Every row gives one point. A path goes straight from each point to the next, and from the last back to the first. The post is the endless flat space through its rows: a point in 2 columns, a line in 3, a plane in 4, and so on, so that a path can go around it. How many times does the path go around the post? Going back the other way cancels.

Post (1 x 2):
|  9.4 | -3.9 |
Path (28 x 2):
|  17.6 |  -3.1 |
|  19.8 |   2.9 |
|  21.6 | -11.2 |
|  15.7 | -24.8 |
|  -2.8 | -24.4 |
|  -1.7 |  -0.5 |
|   4.1 |   7.3 |
|  20.7 |  14.4 |
|  35.9 |  -3.4 |
|  20.6 | -21.1 |
|   7.5 | -11.7 |
|   1.3 |  -6.5 |
|  -4.5 |  14.7 |
|  11.9 |   4.9 |
|  24.5 |  -5.1 |
|  16.3 | -16.1 |
|   8.0 | -15.9 |
|  -7.7 | -15.3 |
|  -5.5 |   6.4 |
|   0.5 |   7.1 |
|   9.8 |  24.0 |
|  16.3 |   3.7 |
|  34.9 | -13.7 |
|  20.8 | -26.0 |
|   3.1 | -12.3 |
|  -1.0 |  -2.0 |
|   4.6 |   8.7 |
|  25.6 |   9.8 |
Times around: 4

Post, 3 rows:
|  17.9 |  -7.5 |   0.5 |  -5.7 |
| -33.8 |   1.4 |   3.6 |  -9.0 |
|  27.9 |   4.5 |  -0.6 |  -7.2 |
Path (20 x 4):
|  -5.0 | -27.9 | -16.8 |   7.5 |
|  11.6 |  20.9 | -11.9 | -19.3 |
|  20.7 |  -3.9 |   4.6 | -12.6 |
|   1.6 |   0.9 |  15.4 | -17.2 |
| -45.0 |  21.8 |  19.5 |  -3.7 |
|  22.6 |  14.2 |   0.5 |   7.8 |
|  11.2 |  14.0 |   0.7 |  -2.6 |
| -14.6 |  11.4 |   7.2 |  -2.5 |
|  -3.0 |   1.5 |  -0.9 |   6.0 |
|  18.4 |   2.6 |  -7.4 |  -8.4 |
|  18.7 |  -0.2 |  -7.7 | -17.9 |
|  19.9 |   6.5 |   9.5 | -28.0 |
|   1.9 | -37.7 |  12.7 |   3.0 |
|  12.0 |  -7.8 |   8.5 |  12.0 |
|   6.9 |   6.2 |  -7.6 |   3.9 |
| -26.2 |   2.0 | -18.6 | -14.6 |
| -34.6 |   5.6 |  -0.3 | -20.8 |
|  22.5 | -13.9 |  21.3 | -10.6 |
|  -7.7 |   9.9 |  17.3 |  -0.6 |
|  -7.7 |  21.0 |  -0.2 |   9.3 |
Times around: 3

Post, 7 rows:
|  15.9 |   9.6 |  14.5 |   9.7 |  16.0 |  19.6 |   0.8 |   0.7 |
|  -3.6 |   8.2 | -12.4 | -11.9 |  15.9 | -18.8 |  -6.1 |  12.6 |
| -17.7 |  17.4 | -20.5 |  -0.9 | -11.3 |  21.0 |  -9.1 |  -7.6 |
|  -1.7 |   7.7 |  -4.2 |  -2.7 | -22.9 |   4.9 |  11.6 |  -1.4 |
| -25.6 |  -2.4 | -13.2 |  -4.8 |  14.3 | -12.5 |   1.5 |  -7.1 |
|  14.6 |   9.4 |  13.1 |   6.1 |   0.7 |  -4.8 |  -3.7 |   7.8 |
|  14.0 |   2.8 |   2.1 |   2.5 | -11.3 |   8.1 |  -4.3 |  14.6 |
Path, 27 rows:
| -14.5 |  16.0 | -11.0 | -16.2 |   3.3 | -25.1 |  -2.7 |  -5.3 |
|  16.2 |  28.3 |  -2.4 |   0.5 |  -4.6 |  18.7 |  -3.0 |  -3.5 |
|  42.8 |  -9.7 |  26.8 |  30.4 |  30.4 |  -0.2 |  -2.9 |  20.1 |
|  -9.2 |  18.8 |  -8.5 |  18.1 |  28.3 | -15.2 | -23.9 |   6.1 |
|  -7.8 |  14.0 |  -7.7 |  -3.0 |  -0.9 |  -7.4 |  -0.1 |  -8.7 |
| -18.1 |   3.7 | -12.9 | -14.1 | -28.3 |  -5.5 |   1.4 |  -8.8 |
| -32.9 |  14.8 | -21.5 | -15.2 | -17.2 |  -3.1 |  -0.1 |  -7.8 |
|   0.0 |   2.8 |   1.8 |   7.7 |   8.4 | -20.3 |  -8.2 |  27.4 |
|   5.1 |  24.5 |   6.0 |  22.9 |  24.2 |  -2.3 | -18.5 |  12.5 |
| -31.9 |  23.2 | -23.1 |  -7.7 | -15.4 |   6.3 |  -8.3 |  -0.5 |
|  37.7 |  17.2 |  29.8 |   5.8 |  13.7 |   2.1 |  -4.6 |  11.9 |
|  13.4 |  17.5 | -27.3 | -13.4 | -25.1 |  39.5 |  -8.6 |  -1.1 |
|   5.2 |  -1.1 |   4.4 |   4.7 | -20.9 |  -4.6 | -24.3 |   6.6 |
| -48.0 |  11.8 | -35.4 | -22.4 | -29.1 |   6.0 | -16.2 | -19.8 |
|  -2.6 |   0.6 | -21.9 | -20.7 |  -6.0 | -36.5 | -13.4 |  11.7 |
|  15.0 | -15.7 |  -2.4 |   1.6 | -25.7 |  19.4 |  -0.5 |   9.4 |
|   3.7 |  -0.2 |  12.6 |   6.8 |  -2.7 |   4.0 | -16.0 |   2.6 |
|  -9.0 |  11.1 |  -3.1 |  -8.0 | -38.4 |   9.3 |   7.7 |   3.5 |
|  18.0 |  10.5 |  21.4 |  20.8 |  14.4 |  -4.7 |   7.4 |  15.4 |
|  16.4 |  22.7 |  25.9 |   5.7 |  14.9 |   6.8 |  16.0 |  10.5 |
| -11.3 | -14.1 |  -3.6 | -12.6 | -18.2 |   7.2 |  -4.3 |   5.1 |
|  -2.4 |  17.5 | -11.2 | -11.3 |  -1.0 |  -7.2 |  -8.9 |  -6.9 |
| -20.8 | -22.6 |  -6.5 |  -3.8 |  11.3 | -13.0 |   0.7 |  -2.8 |
|  -3.4 |   8.7 |  13.7 |  -6.4 |   3.5 |   3.9 |  -1.6 |  -4.8 |
|   8.9 |  25.3 |   8.8 |  12.0 |   1.4 |   7.1 | -12.2 |  11.4 |
|   7.8 |  11.3 |  24.5 |  26.4 |   1.2 |  11.7 |  -4.7 |  -1.7 |
| -22.1 |  -9.9 |  -7.0 |  -9.9 |  -5.6 | -11.3 |   6.4 |   5.7 |
Times around: 0
